Rows are points. The last column is the point's height on a tilted bowl or saddle (a function of degree 2), plus a little noise. Along how many of its main directions does it bend up, bend down or stay straight?

Points:
[[ 0.6 -0.2 -0.9]
 [ 2.9  3.7  0.0]
 [-1.2  1.7 -1.2]
 [-1.7  5.5 -4.9]
 [ 0.1  0.8 -1.0]
 [ 0.9  2.9 -1.4]
 [-2.4 -1.7  0.2]
 [ 3.3  0.2  0.4]
 [ 3.0 -1.9 -1.2]
 [-7.1 -2.5  7.1]
 [-1.8 -1.6 -0.3]
 [ 0.7 -0.4 -0.9]]
Directions: 1 up, 1 down, 0 straight

Points:
[[-3.0 -0.7 -1.5  0.8]
 [-0.8 -0.6 -0.4  1.1]
 [-0.1 -0.5 -2.0  2.0]
 [ 2.0  3.5 -3.9  4.6]
 [-4.9  4.3 -1.2  4.0]
 [-2.7  3.5 -1.9  4.6]
 [ 1.3  1.0 -2.9  2.2]
 [ 1.3  1.7 -2.4  2.1]
 [ 0.8 -0.3  0.0  1.1]
 [ 2.0  0.3 -1.3  0.9]
 [-4.6 -2.7  2.3 -2.3]
 [-3.3 -1.6  1.8 -1.1]
 [-5.1  4.2 -0.2  2.6]
 [-0.3  2.4  3.6  4.3]
 [-3.4  2.6  1.8  0.8]
 [-3.7 -3.6  5.0  1.6]]
Directions: 2 up, 1 down, 0 straight

Points, 17 rows:
[[ 1.0 -0.3  2.8  0.9]
 [ 2.9  0.3  4.2 -1.9]
 [ 3.4  0.6 -3.0 -1.9]
 [-2.3 -1.1 -1.4 -0.1]
 [ 4.2 -3.8 -2.5 -2.9]
 [-0.9  2.6  0.2  0.8]
 [ 0.1 -2.4  6.0 -4.1]
 [ 3.1  0.1  1.9  0.3]
 [-3.3 -4.8 -3.1 -6.0]
 [-4.7 -1.0 -1.9 -3.8]
 [ 0.7  1.3  0.5  1.6]
 [-2.8 -3.0  2.3 -1.7]
 [ 1.3 -2.1 -0.5  1.4]
 [ 3.6 -2.5  2.1 -0.2]
 [ 0.0 -1.3 -2.0  0.7]
 [ 5.5  1.0  3.6 -4.7]
 [-0.1 -2.5  1.9  1.0]]
Directions: 0 up, 3 down, 0 straight

Points (18 x 4):
[[ 2.1 -1.0  1.9  0.2]
 [-0.9 -2.0 -0.5  1.0]
 [ 2.4 -0.4  0.4  0.4]
 [ 1.9  2.7  4.2  0.2]
 [-0.8 -0.6 -4.1  0.3]
 [-1.2  4.6 -2.5 -2.2]
 [-5.0  0.7 -1.8  1.1]
 [-1.3  3.2 -0.8 -1.4]
 [ 0.9  3.0 -1.1  0.1]
 [ 6.1  1.5 -1.7  5.0]
 [ 1.0 -0.5  2.9  0.5]
 [-3.4 -3.6 -2.6  3.3]
 [-0.3  1.8  2.5 -0.1]
 [-3.9 -2.6  7.8  8.4]
 [-1.1 -1.2  4.3  2.1]
 [-1.1  2.1  0.7 -0.5]
 [ 2.7  2.0 -1.2  1.7]
 [-0.5  2.6  0.7 -0.7]]
Directions: 1 up, 1 down, 1 straight

Points (26 x 5):
[[ 2.7  3.2  2.2 -5.5 -3.8]
 [-0.2 -1.3  2.4  1.4 -0.7]
 [-3.8 -0.6  0.0  2.2 -0.8]
 [ 4.0 -1.7 -2.8 -3.6 -4.8]
 [ 0.6 -1.6  2.4 -2.6 -1.2]
 [-3.8 -0.5  3.9  2.7 -2.4]
 [ 1.3  2.3  6.5  1.4 -4.5]
 [ 1.8 -0.5 -5.5  2.4 -4.4]
 [-0.6 -5.2  3.1  4.9 -5.8]
 [-2.6 -2.2  0.1 -4.3 -0.5]
 [-0.3 -2.1  0.3  3.7 -2.0]
 [-1.0  1.2 -0.8  1.3 -0.4]
 [-0.3 -5.1 -0.3 -2.6 -3.1]
 [ 1.6 -1.1  0.2  0.1 -0.6]
 [-1.6 -0.7 -0.6  4.6 -2.5]
 [ 1.7 -0.2 -3.6  0.3 -1.8]
 [-0.3 -2.1 -1.5  3.1 -2.0]
 [-5.4  1.4 -0.1  1.5 -1.9]
 [-3.5  1.9  3.5  0.8 -2.2]
 [ 1.1  4.7 -3.6 -0.8 -2.6]
 [-1.9  0.6 -0.4 -4.3 -0.8]
 [ 3.6 -0.7  2.8 -3.3 -3.1]
 [-1.7 -2.9 -3.3 -2.1 -1.9]
 [-1.7  0.2 -0.1 -2.9  0.0]
 [ 0.5 -0.2  0.8  1.4 -0.2]
 [-6.7  0.4  1.5  0.2 -1.2]]
Directions: 0 up, 3 down, 1 straight

Points (23 x 5):
[[-1.8  0.9 -2.5  1.8  2.3]
 [ 1.5  4.5  0.6  1.4  2.0]
 [ 0.7  1.1  0.5  3.7  1.5]
 [ 3.7 -4.7 -0.3  6.7  4.3]
 [-3.7  1.0 -0.6  5.9  5.4]
 [ 0.1 -5.4  2.0 -3.8 -1.1]
 [ 1.7  1.8 -1.6  3.0  0.9]
 [ 0.6  1.4 -0.1 -0.8  1.8]
 [ 1.7  1.1  1.8 -0.1  0.0]
 [-1.7  3.1 -2.9  1.7  3.4]
 [ 3.5  2.4 -0.2  0.6  0.7]
 [ 1.6 -0.4 -0.8 -6.4  4.0]
 [ 3.2 -0.1  3.8 -4.0 -3.7]
 [-3.1  0.9 -2.7 -0.5  2.5]
 [ 2.6  0.6  0.3  0.1  0.7]
 [-2.0  1.0 -5.3 -2.9  5.2]
 [-3.9 -0.1  2.4 -3.5 -2.5]
 [ 4.0  0.6 -6.1  2.8  0.4]
 [ 4.8 -1.8  1.2  0.9 -0.2]
 [-0.4  3.9  1.7 -1.9  2.2]
 [-0.3  2.9  1.3  0.3  2.0]
 [ 2.9  2.6  0.9 -0.1  0.4]
 [-1.1  0.2 -0.5 -2.1  1.6]]
Directions: 2 up, 2 down, 0 straight

Points (25 x 5):
[[-5.8  0.4 -0.1 -2.9  3.0]
 [-0.1 -0.5  1.3 -1.1 -0.7]
 [ 0.5  0.8 -0.7 -0.9 -0.6]
 [-2.1  0.2 -3.6 -1.4  1.3]
 [-0.8  3.1  3.4 -0.8  1.8]
 [ 3.0 -3.3 -1.4  2.9  1.5]
 [-1.6 -4.3  0.8  4.4  2.3]
 [ 0.8  0.2 -3.3  1.4 -0.3]
 [-5.6  4.9  5.6 -3.7  9.7]
 [-3.4  6.1  0.1  5.0  4.0]
 [-1.6  0.8 -0.5 -0.1 -0.4]
 [-2.3  0.9 -1.7  4.2  1.2]
 [-2.5  1.6  1.3  2.7  0.9]
 [ 1.0  0.3  3.4 -1.9  0.6]
 [-1.9  1.5  4.9  2.5  2.9]
 [-2.3  4.3  0.5  0.0  1.5]
 [-0.7 -4.3 -0.2  1.6  0.3]
 [ 2.5  1.7  1.1  0.8 -0.2]
 [-0.7 -3.2  1.6 -0.5 -0.9]
 [ 0.9  2.7  2.4 -1.9  1.2]
 [-1.2 -0.4 -1.8  1.0 -0.3]
 [ 3.5 -0.8 -4.6  1.6  1.4]
 [-2.5  3.2 -1.7 -3.8  3.0]
 [ 2.8  2.1  3.1 -3.9  3.3]
 [-0.3  0.0 -4.8  4.3  1.6]]
Directions: 3 up, 0 down, 1 straight

Points, 49 rows:
[[ 1.4 -2.4  0.4 -2.0 -1.8 -0.8 -0.4]
 [ 0.6  1.0 -3.2  2.2  4.6  2.2 -3.4]
 [ 0.4  3.2  3.7 -2.7  3.6  6.2  6.4]
 [ 5.4 -0.9 -1.0  2.4 -2.2 -3.8  4.1]
 [ 2.6  2.6  4.8 -2.4 -0.5 -0.8 -2.4]
 [ 2.1 -4.6  1.5 -5.9 -1.4 -0.1 -1.2]
 [-0.1  1.9 -0.6  0.4 -0.7 -1.2  0.5]
 [-1.0 -0.8 -3.7 -1.3 -1.6 -1.6  0.3]
 [ 0.6 -4.2  1.2 -1.1  0.6 -3.5  2.0]
 [-5.0  0.7 -0.1 -1.8  2.5  3.4  2.4]
 [ 1.2 -2.0  2.6 -2.5  2.8  0.3  0.5]
 [ 0.1 -4.9  3.1 -0.5 -1.7  2.5 -2.9]
 [ 1.1 -3.0 -2.7  0.9  3.6 -4.2  0.8]
 [ 1.5  5.0 -0.9 -0.3 -0.8 -0.5  0.5]
 [ 1.8  1.4  0.5 -2.7 -0.5 -3.6 -0.2]
 [ 2.1  1.7  1.2  4.6 -1.3  0.5 -1.3]
 [ 1.1  1.0 -2.6  0.3  0.2 -2.2  0.5]
 [ 2.9  0.5  3.7 -2.1  0.8  2.5  1.2]
 [ 3.6  3.3 -2.4 -3.1 -2.3 -5.5 -1.5]
 [-1.1 -2.4  4.0 -0.3 -0.8  2.2 -3.4]
 [-5.5  1.9  0.4  0.9  1.8 -1.2 -0.2]
 [-0.4  0.5 -7.5  2.3 -0.6  2.3 -3.3]
 [-1.5 -2.6 -2.3  3.4  2.2  3.2 -4.5]
 [ 2.2 -0.1  1.2 -4.8 -1.3  4.5  3.5]
 [ 2.3  0.7  3.1 -1.9  0.5  5.4  3.5]
 [ 1.7  2.1  0.5 -1.8  1.7  2.0  1.2]
 [-1.0 -3.9  0.3 -3.0 -4.0 -2.1 -1.9]
 [ 3.3  2.4  1.7  0.8 -5.0 -1.1 -1.4]
 [-0.3  2.1  1.7 -2.5  3.2 -2.7 -0.7]
 [ 2.5 -2.7 -3.8 -1.1 -1.9  1.8 -2.8]
 [ 0.3 -2.5  0.7  5.6 -1.4  2.5 -4.2]
 [-1.4 -1.1 -3.0  1.0  0.3  1.6 -1.3]
 [ 1.3  3.6  3.4 -0.8 -1.8  0.1 -2.1]
 [ 0.1  2.6  5.8 -3.5 -1.3  0.6 -3.6]
 [ 3.8 -4.2 -2.2 -0.3  0.7  1.2 -1.3]
 [ 0.9  1.0 -6.1 -1.4  1.2  2.8 -1.9]
 [-4.3 -3.1  1.2  1.0 -0.2  2.1 -4.4]
 [ 4.6  3.9  2.7 -1.3  1.5  3.6  2.3]
 [ 1.3 -4.2  1.0 -4.3 -0.8  2.5 -0.1]
 [ 0.3  0.7  5.9  3.1  1.1  1.7 -5.7]
 [-1.0  0.6  0.0 -2.8 -0.2 -5.3  1.7]
 [-0.2 -0.6  1.3 -6.1 -4.1  0.1 -1.9]
 [ 1.6 -3.5 -0.9  3.1  0.6 -1.9  1.5]
 [ 1.2  1.8  1.4 -5.8  5.4  3.7  5.5]
 [-1.9 -1.8  0.8  1.0  0.1 -0.6 -1.1]
 [-0.3  1.8  4.3 -5.7 -3.4  1.7 -1.8]
 [-1.6 -1.2  2.8 -0.2 -0.3  4.5 -1.6]
 [ 2.9 -0.6 -3.7  2.3  1.9  2.0 -2.7]
 [ 1.4  3.0 -3.3 -0.4  1.7 -4.8  0.1]]
Directions: 2 up, 3 down, 1 straight

Points, 38 rows:
[[ 3.3 -2.3  0.8  1.8 -1.6 -4.1 -2.4]
 [-0.5 -1.1 -0.3  0.0 -2.8 -3.1 -2.1]
 [ 1.1  0.7  1.4 -0.8  1.7  2.2 -0.7]
 [ 4.5  0.5 -0.9 -1.0  3.8 -6.2 -3.6]
 [-3.6  1.7 -0.8 -0.1  0.9  1.4 -0.8]
 [-1.5 -3.2  1.5 -0.6 -4.4 -3.0 -3.2]
 [ 1.0 -2.8  3.4 -1.8  0.4  1.3 -1.8]
 [ 4.0  0.9 -2.2 -3.0  1.2  3.9 -1.5]
 [ 0.3 -4.1 -0.3  3.7  3.3  0.5 -2.3]
 [-3.2 -0.3  1.3 -0.4  2.7  1.9 -1.2]
 [ 0.3  0.2  0.7 -4.3 -4.2 -0.9 -3.7]
 [ 1.3 -1.1  1.6 -0.5  0.5  0.9 -1.2]
 [-4.3  2.3  4.4  1.6  1.4  0.2 -1.5]
 [ 2.0  0.5 -2.5  1.3  2.7  4.4 -1.4]
 [-0.9  2.7  0.7  4.5 -0.8  0.4 -0.2]
 [ 1.7  1.0  0.5 -1.0 -0.4 -1.4 -1.4]
 [ 2.0 -0.6  2.3 -0.9  3.6 -1.8 -1.5]
 [ 2.5 -3.9 -3.2  1.2  4.2  1.1 -3.7]
 [-1.7 -3.2 -1.8 -2.7 -2.1  1.8 -2.5]
 [-4.2  0.4  1.9  2.0  3.9  0.7 -1.6]
 [-2.0 -4.4  1.8 -2.9 -0.3 -1.7 -3.0]
 [ 1.8 -0.7 -0.5  4.6  0.0  3.3 -1.4]
 [-5.4 -1.9  3.2 -5.1  1.0 -1.8 -3.8]
 [ 1.4 -4.6  2.2 -0.8  2.0 -3.8 -3.0]
 [-3.7 -2.1 -1.5  0.0  1.4 -4.2 -2.6]
 [-4.2 -1.4  1.1 -3.6  0.4  0.0 -2.3]
 [ 0.4 -5.5  2.2  0.5  3.6 -1.4 -2.4]
 [-2.5  0.4 -3.3 -3.4  1.0  0.5 -2.0]
 [ 0.3  1.2  2.8  3.7 -1.9  0.7 -0.7]
 [-3.3 -7.1  3.0 -3.2 -2.8  2.8 -3.2]
 [ 0.4  0.9  0.8  2.2 -0.4 -1.7 -0.4]
 [ 4.5 -1.1 -2.7 -2.5  1.7 -1.6 -3.3]
 [ 4.3 -6.0 -5.5 -2.6 -5.1 -1.5 -8.5]
 [ 1.7 -2.5  1.1 -0.8  0.9 -4.0 -2.7]
 [-2.7  4.0  3.8  4.7  1.9 -2.5 -1.1]
 [ 4.1  2.2 -0.1  0.4 -1.0 -6.4 -2.5]
 [-0.8  0.5 -4.0 -1.3 -0.3 -2.2 -2.0]
 [-3.0  4.6  1.3  5.7 -2.0 -3.2 -0.4]]
Directions: 0 up, 3 down, 3 straight
